Each row is a point. A path goes straight from each point to the next, and from the last back to the first. The post is the endless flat space through its rows: a point in 2 columns, a line in 3, a plane in 4, and so on, so that a path can go around it. Count how often the path circles the post. Going back the other way cancels.

Post (2 x 3):
[[  5   9 -21]
 [-14 -17  45]]
Path (26 x 3):
[[-35 -22 -15]
 [-11   1 -51]
 [-10 -61  -1]
 [ 18 -12  23]
 [ 15   6  39]
 [-30 -19  95]
 [-44 -15  50]
 [-17 -10 -27]
 [ 21 -44  -5]
 [ 21 -12  22]
 [  8  29  65]
 [ -6  30  15]
 [ 48  20  -8]
 [ 11 -27  28]
 [-19 -44 -26]
 [-44 -27  16]
 [-54  -1  91]
 [ 25  42  12]
 [ 35   0   6]
 [ 15 -27   4]
 [-30 -27 -59]
 [-48   7   9]
 [-41  30  50]
 [ 24  26  25]
 [ 29   3  -5]
 [ 12 -35 -33]]
Times around: 1

Post (3 x 4):
[[ 51 -15  60 -55]
 [-41   0 -64  51]
 [ 22 -12 -30 -23]]
Path:
[[ 26  47 -66 -56]
 [ 59  42 -31 -10]
 [-26   0  16  79]
 [ 50 -71  27 -22]
 [ 47   3 -60  42]
 [ 26  28 -13 -16]
 [-30  -2 -39  -6]
 [-23 -12 -51 -11]]
Times around: 0

Post (5 x 6):
[[ 25 -11 -38  38   4 -12]
 [ -2 -15  -6 -13 -64  29]
 [  3 -27  20 -54  20  35]
 [-13  18 -33 -29 -29  -1]
 [ 39  28  83  25  95  -2]]
Path, 21 rows:
[[ 64  11 -21 -35  23 -22]
 [ 74   5  -5 -59  54 -27]
 [ 17  28  24 -27  71 -49]
 [-61  11  69  -5 -38 -17]
 [-31  -1  22 -14  73  24]
 [  5  -5 -15 -37   2  84]
 [ 65  -5   5 -47  13  53]
 [ 52  27  43 -16  13 -24]
 [ 40   3  15  25  37 -48]
 [ 54   2 -30   9 -16  12]
 [ 34 -32 -38 -54  67  22]
 [ 31 -50 -53 -37 -48  19]
 [ 82 -70 -28 -32   5  11]
 [  6 -46  52 -48 -31  13]
 [-39 -34  35  -3  -4 -10]
 [ -8 -54   4  22 -16  67]
 [  3  80 -49  33 -14   0]
 [ 76  33  69   1   0  40]
 [ 25  -7  33  -6 -24   9]
 [  0 -61  54 -32 -23  -2]
 [ 26 -40  -7 -33 -32 -33]]
Times around: 2

Post (7 x 8):
[[ 30  -5 -33  17  41  34 -59 -18]
 [-15   2 -32  34 -74   6 -21  26]
 [-32   7 -13 -16 -22 -22  23  34]
 [-30  40  27 -35  42  35  70   2]
 [-33 -15 -13   1 -15  -4  -5 -18]
 [-51  -2   3  50 -33 -21  -3   9]
 [  6  15  29 -11  13  32 -14   1]]
Path (31 x 8):
[[-11  17  65 -16  17  47  21  66]
 [ -4 -18   8  28  -2  14 -21  -5]
 [ 12  -5 -44  41 -30 -37 -11  20]
 [-29  30 -14  33 -92  -7   3   8]
 [-24  13 -20 -17  48   4 -12 -36]
 [-37 -44 -76  10  46  10 -29 -63]
 [ -6 -35 -41  -2  10  71  -1   8]
 [  5  23  29  66   3  49  23  28]
 [  5  -9 -62  21 -40  12   0 -51]
 [ -3  60  -4 -34 -10  43  16 -27]
 [-43  -6   2  15 -12  39 -59 -63]
 [-35   0  -9  -7  25 -47 -13  25]
 [-24  16   6 -10  -7  34  26  57]
 [-50  -7 -13  26  43  32 -10  -4]
 [-26  16 -10  56  16   0 -34  38]
 [ -5 -15  -2  -5  20 -29 -37  64]
 [ -8   7 -40  44 -78  95 -22  17]
 [-12 -11   4  38  66  49   8  35]
 [  2  50 -12  30 -48  61  60  46]
 [ -6 -16 -22 -51 -61  10   4 -30]
 [-27  46  28 -46 -10  -6   2 -18]
 [-38  30  23   2   6   9  12   1]
 [-18  26  -6  13 -19  11 -15  -3]
 [-68  -8  34  33   3  37 -25 -26]
 [-41 -25  -8  47  15   4 -20  -9]
 [-19 -28  44   5 -51  -6  -2  14]
 [  8  22 -41  59  27  -5  -8  28]
 [-20  41  36  -6 -35  16   6 -22]
 [ 20  32 -20 -16 -26 -23 -40  92]
 [-13   3 -18 -36 -11  -3 -20   1]
 [-11  46 -83  20  -9  54  -6  53]]
Times around: 4

Post (10 x 11):
[[  7  -5 -40 -26 -13 -34 -15 -22  36 -26  35]
 [-15  44  37  12  32 -34  -1 -13  14 -32  87]
 [  7 -31 -94 -22 -36  71 -72  81  -7  17  59]
 [ 41  64  30  58 -43   5 -26 -23 -21  -8 -58]
 [ 16   2  12 -26  33  36   7   1 -29   6 -48]
 [  6 -22  25   8   3  19 -61  14  11   6 -34]
 [  4  -4  28 -35  -4 -63  -1   0 -16  -8  75]
 [-16   1  42 -18 -11 -11  36  15 -14 -47  51]
 [-20   0 -21  31 -22 -57   4 -40 -31 -43  55]
 [-24 -20   5 -32 -20  65 -19  -7   3  47 -19]]
Path, 24 rows:
[[ 17 -59 -54  32  37 -27 -59 -32 -79  31  -8]
 [ 12 -53 -42   4  21 -31 -50 -13   7 -70  66]
 [-47 -19  -1  -8  -8  12 -27   9 -63 -13  33]
 [  2  46  18  46 -12  -2 -41   3 -24 -33 -53]
 [-23   6 -15  -9 -31   0 -11  -2  23 -21   6]
 [ 25 -14 -11 -23 -13  26 -59  58 -18 -54 -14]
 [ 44 -62 -10 -46 -10 -87 -28 -72 -17 -26 -14]
 [ 26 -28 -66  53 -13  -8 -50 -34   2 -23 -17]
 [-16   2  37  10  -9  -3 -18  -2  28  10  35]
 [-11  22 -51 -37  -5  -7  21   3 -41  16 -11]
 [-21  56  38 -34  42  -2  30  -5 -61 -12  34]
 [ 39  45  22  11 -42 -37 -51 -10 -14 -56  52]
 [ -3 -70 -43 -92 -45  65 -13 -10  34  28  30]
 [ 18  26 -41  30  37  37 -43 -33  49   5  39]
 [  6 -17  29 -35  54  34  33 -25 -33 -57   4]
 [ 28   6 -77 -37 -24  22 -53 -46  41  26 -51]
 [-27  46   8  55 -61   4  -9  13 -79 -10  53]
 [ 24  20  19  -7 -47  19 -65  55 -21  69  43]
 [ 31 -18 -22 -61 -54 -17  36  36 -11 -17  56]
 [ 36  36  65 -12  23  95  33  65 -52  -8  76]
 [ 10  54  20  35 -13  74 -53  53 -44 -22  41]
 [  8  53 -30  19 -35  -3 -39 -38 -54  32  -5]
 [-35   4 -15   0 -53  -7 -13 -18  -1  14  25]
 [-26   3  24 -21   6  43  29  36  27  -9  68]]
Times around: 1

Post, 11 rows:
[[ 52  26   0   2  12  -4   6 -27   2  23   1   0]
 [ 65  -8  18  25  10  -5 -39 -42  20  31  21  39]
 [ 47  -7  38  17  -5  -2 -47 -38 -40  18  19 -26]
 [-20  23  -6  -7  14 -10  -6  82  -1   3  11 -17]
 [ 35   0  46   9  14 -40 -33 -74  -7   7  19  -8]
 [ -5  -6 -19   9 -13 -37  -7  79  -8  18 -21 -25]
 [ 43 -36  27  28  31  25  -5 -51   7  -1  -7  20]
 [ -8  -4 -53 -38  16  -6 -18  51  -8  10  23 -30]
 [-57  16  -6 -22 -21  12 -30 -18   6 -23   1 -18]
 [-22  11 -34 -49  19  14  -8  26 -27  -2  -2  43]
 [-34 -14 -11 -55   4  16   2  38   9  39   8  10]]
Path:
[[ 24 -35  15  -1   3  -5 -39   5  -6  22   2 -49]
 [-11 -15 -17 -19  16  16   7  42 -14  44 -15 -71]
 [ 15  62 -25  40  60 -25  28  15  55 -32  13  13]
 [ 45 -71 -26   0  -7 -41 -18 -41  64  90  53 -26]
 [  7 -20   4 -11  10 -11  23 -30  27  -1  -3 -41]
 [ 35  20  29  -4  15 -13  10  15  46  14  -3  19]
 [ 65  -8  31  -3  69 -23 -21   4 -26 -14  45  14]
 [-31 -24 -38 -17 -12  57 -11   1  52   4  50 -51]
 [-23  -2  -6  -2  -7   2 -34  35  34  58  56  -7]
 [-49  68 -18   1  -9 -10  -3  19  20  15 -33 -51]
 [ 30 -31   3  13  33   2 -11   0   9  -3 -28 -29]
 [ -9 -53  36 -31  19   9 -61 -56  11   1  41  -3]
 [ 51 -21  27   4  13 -25  25  44  -5   8 -31  58]
 [ -1   3 -20 -54  30  27 -37  30 -14  10  39 -31]
 [-48 -45   2 -12  59 -23 -36  28 -23 -32   0 -18]
 [ 33 -13 -57 -37  29  65 -15 -11 -25  64  32  -3]
 [-20  25 -36   1 -12 -14  17  -6  14  -7  -5  36]
 [ 42 -64  53  46  -2 -70   8  13 -15   4   0 -32]
 [  2 -25 -13 -32  35  -1  -9  15 -19   7  55 -31]
 [ 27 -39 -20  45   2   0   0  12 -17  28 -25 -27]
 [-47  45 -28 -13  -8 -26 -39  65  13  17 -29  31]
 [  7  29   5 -47  10 -51 -58  10  39  36  29  32]
 [ -6  79  13 -49  22  -3  19  15 -16 -32  24 -64]
 [ 34  71 -19 -20 -35 -30  14 -24  21   3  20   0]
 [ -7  35  63  12  -9 -65 -22  26   0  11  37  14]
 [-15  44  13 -18  13  10  16 -17  46 -24   5  43]
 [ 95  87  48   0  25 -35 -40 -86 -13  -5  14  34]
 [ 52  30  34   2  14 -50 -60 -72  -2  22  48 -45]
 [  0 -12 -24 -31  -8 -22 -34  20  12  70  21  22]
 [-25   2  24 -15  25 -25 -41  15  10  28  91 -26]
 [-47 -82 -48  -1 -30 -23 -22  53   5  -8 -10 -75]
 [ 36 -40  21   1 -15   8 -56  21 -53 -10 -22  27]]
Times around: 1

Post:
[[-14 -12  -1  13  -5  16  36  -2 -20   6  -9  -8  24  29]
 [  0  12  35  12  -3 -20  -3  52   8 -54  27 -33 -25 -48]
 [-31  -8 -21   5 -38  18 -16 -23 -22  31 -15  30  34  44]
 [-22 -20 -26   9  15   0 -18 -36   1  -3 -28  31  33  28]
 [-13  29  19   2  26 -31  15   0 -11   9  32  10  12  -1]
 [-16 -34  30  21 -18  25  23  -7  15  -9   0  34  21 -25]
 [  8  -2 -18  -8 -14 -12  27 -35  27  -1 -18   8   9  21]
 [ -9  -2  38  41  25 -31 -17  37  15  26  15 -27  15 -68]
 [-10 -48  -6  -2  22  -8  -4 -35 -19  46  17  14  -1  30]
 [ -9  -6   6  26 -33 -27  27 -11 -17 -43 -24  15  28  -5]
 [ 19  22  36  61 -12  -6   0  28  11 -34  26 -19 -12 -34]
 [  0   6 -17 -20  19   8 -18 -51 -34  39 -26   9   6  24]
 [-30   5 -18  48  17  12 -29  35   2  38  13  10 -32 -56]]
Path (22 x 14):
[[-35 -26   7   3  10  16 -21 -14  47  -9 -52   6  40 -23]
 [  2  -4  18 -12 -17  -5  31 -20  13   0  18  17 -18 -58]
 [ 28 -95  23  -9  72 -36  11 -82  22  25  43  51  -1 -14]
 [-12  17 -38   0  28 -60   9 -16  28 -61 -17  52  15  -7]
 [  6 -45   6 -16  65 -32 -49 -16  19  23  39   3   6   9]
 [  2 -48  -8 -37  -2  16  60   7   3  28  20 -16  -8   2]
 [  6 -11 -23   9  -6 -32  24 -16 -22 -40  -6   5  -4  42]
 [ -9 -34  25  53 -19  -8 -21  11   1   7  -9 -30  42  37]
 [  3  51   3  54 -43   4  39 -20 -63  45  16 -19  -6  46]
 [-15 -33 -35  23  23  23  38 -34   7  25   9   1   4   0]
 [-48  28 -52  11 -23 -49  -8   4   3  -2 -19  -3 -22 -25]
 [ 18 -39   6 -16  -2 -15 -21 -22  18 -12 -52 -34 -38 -14]
 [  2  45  -6  13   5 -46 -18  12  36 -28 -16  21  19 -29]
 [  5  32 -74  14  24   0 -28 -50   0  37 -44  46 -28  47]
 [-22   5  29  55  23 -45  18   3  29   2   9  22   9 -39]
 [ 20  10 -30  34   8  46 -11 -69 -28  34 -10   4 -18  57]
 [ 46 -25   1   4  51 -59 -49 -70  23 -52  -2 -27 -35  29]
 [-16  -1 -14  39 -16 -17 -21   9  -9  -5 -32  11   0   2]
 [  0  14   9  12   0 -59 -12  49  35 -47  15   7   4 -50]
 [ -3 -11 -17 -21   0 -68  29 -23 -44  30 -33 -34  42  10]
 [-41 -28 -11  93  -1  -5  13   5   9  22  32  33 -11 -35]
 [-45 -56  70  35  57 -32  14 -20   0  19   3  38  57 -39]]
Times around: 0

Post:
[[ -3 -38  14   6  -2  36  -3  19  21  22  -5  13   3  14 -18  41 -20 -27]
 [-24 -12 -12  19 -12  33  -4  31   8  30  -8  21  14  40 -37 -24  23 -39]
 [-20 -37 -27   6  42 -25  31  26   8  48  -1  28  38  32   7  28  -9   6]
 [-14  -4  -6  -8  15 -37  -5 -30 -45 -21   3 -20 -41 -37  42   6 -56 -24]
 [ 19  47  26 -22  -2  20  14 -26  -6   1  49  37  23  -7 -16  25  55  10]
 [-24  11 -23  12  22 -25   8  23 -24   6 -21 -33 -20  18  33  59 -27  -9]
 [ 26  11  15  38  26 -39 -46 -44 -50 -79 -12  -9 -27 -30  22  33  15 -40]
 [ 11  17  22 -12 -24 -20   9 -33  13   2  37  17   3  15 -23  37  31  57]
 [ 11  -6  40  25  -2  -2 -28 -29 -13 -82  37  -4  -7  20  22  22   6 -22]
 [ -8 -13 -17  58   7   1  29  20  -8  -5 -14  14 -10  -5  47  12 -27  21]
 [ -7  -1 -23  49  15  10  -1  12   7  -7  -7  23  21  31 -18  33 -51 -12]
 [  5  -6  -2  21  31  32  13  21  61  16   8  10   8  24 -43 -17  10 -14]
 [  7  16   7 -41  16  -9 -33 -42 -25 -72 -50 -17 -20 -29  49  -7  -6 -44]
 [-11 -43 -53   3  16  18  39  10   2 -20  -8   9 -10  -4  11  25  -9  10]
 [ 34   0  21 -15  -5  16 -27  19  -6 -29  46  46  -5  12 -27   9  16  58]
 [ 29  -6 -22  -6  -9 -18  28  42  -4 -19  -7  10   5  -8  -5  28 -20  -9]
 [ 14 -13 -49   5  -2  22  11  14   3  33   5  -8  32   4   3  19 -27  22]]
Path (31 x 18):
[[-19  13  11  20 -14  -3  17  10  -8  35   7  21 -27  35  17  23  -9  11]
 [ 40   4  19  52  10 -27 -27 -38  14 -74   5 -39   2  57  27  35 -19  69]
 [-12 -51  48  22  68 -95 -18  14  -1 -24 -11   2  24  67 -37  72 -18 -33]
 [  5   3 -16  35  26  -4 -14  23  -6  13 -10  19 -29 -42 -17 -15   3  24]
 [ 18 -23  21  -5  -3  -1   9 -25  16 -66  16  38 -24 -49  58  25   8  35]
 [ -7  -4 -21 -18 -26 -11  -5  31  -1   5 -13 -58  -5  54  14  71 -10 -17]
 [ 11 -93 -39  27  -5 -18 -39  28 -58 -12   4  -3 -13  59 -26 -24 -25 -36]
 [-13  31 -15  26 -22 -18   4 -22 -64 -29   0 -12  10  23   5  60 -18 -11]
 [-23 -17 -26  16  62  14  -1  40 -23 -11   0  -7  36  25  -7  59 -19 -43]
 [ -8 -38  30  23 -24   0  16  42  34 -70  -1  41 -42  -4  30  55   7  37]
 [ 56 -29   7  -5 -14 -11  11  42  37 -28   3   7  19   6  -9   3  70  -6]
 [ 16 -50 -31  -8  36  16  14 -44  -7 -46 -18  52  45 -58  45  13  52   9]
 [-15  15  34  51  -6  71  -7   5  34  -9  18   0 -12 -33   6 -54  12 -46]
 [ -6  26   9  48 -47  48 -21  22   9 -25   1  16 -11  -5  16  17 -23   0]
 [ 13   5  19  -7  16 -25  16 -13  -5 -11  36  62 -23 -28 -12 -19   4  -9]
 [ 53 -19  -5  25  19 -42 -20  31   4  -3  18 -27  32  36 -28  58 -21 -23]
 [ 25  28   0  30 -10   6  38  51 -37 -37   5  47   4   4   0 -33  18  29]
 [ 10  11 -80 -78  21 -19   4  11   5 -28 -27 -43  11  -6   4  13 -51  44]
 [  4 -35 -45  70 -27  -5   7   1   7  16  18 -31  15 -24   8  37 -16  15]
 [ 10  -2 -23  24 -37 -14   2  -2 -20 -22  -9 -10   1  -2  52  29 -37   2]
 [ 24  36 -11  46  12  42 -63 -35   7   2 -33 -18   0  38 -22  35  -6 -17]
 [ -1 -22  -4 -48  -6  -2  11 -33  -2  -8 -32 -49   1  -2  45  31 -27 -12]
 [  5  32   1  -1  28 -16   1 -30 -10 -27  -7  -9   2 -19   3 -29  10 -24]
 [-35 -42  -4  69   5  -8  25 -15  46 -19  -2  27 -29   4 -39  24 -49  -1]
 [-21 -16  18 -42  17 -17 -19 -55  53   6  15 -67  -1  22  30  84  16  -9]
 [  9 -44 -11  46  29  90 -13 -21  34 -45  47  42 -19   6  44 -17 -26   1]
 [ 33 -22 -14  -9   5 -19  38 -25  11 -20  16   1  19  47 -14  55 -10  16]
 [ 11   1 -40  23 -45  30  -7   3 -36 -37 -17  55  62  39  -5 -15  23  45]
 [  2 -40  48  10 -17 -28  26   8  28 -43  10 -10  37  -4   7  63 -17 -44]
 [-15 -36   5  -9  13 -31  -9 -10  -8 -19  31  10  -6  -9  23   8 -31 -16]
 [ 17 -13  -8  43 -37 -23   6 -69  -5 -83  22  29 -33 -22  27  53 -30 -10]]
Times around: 5
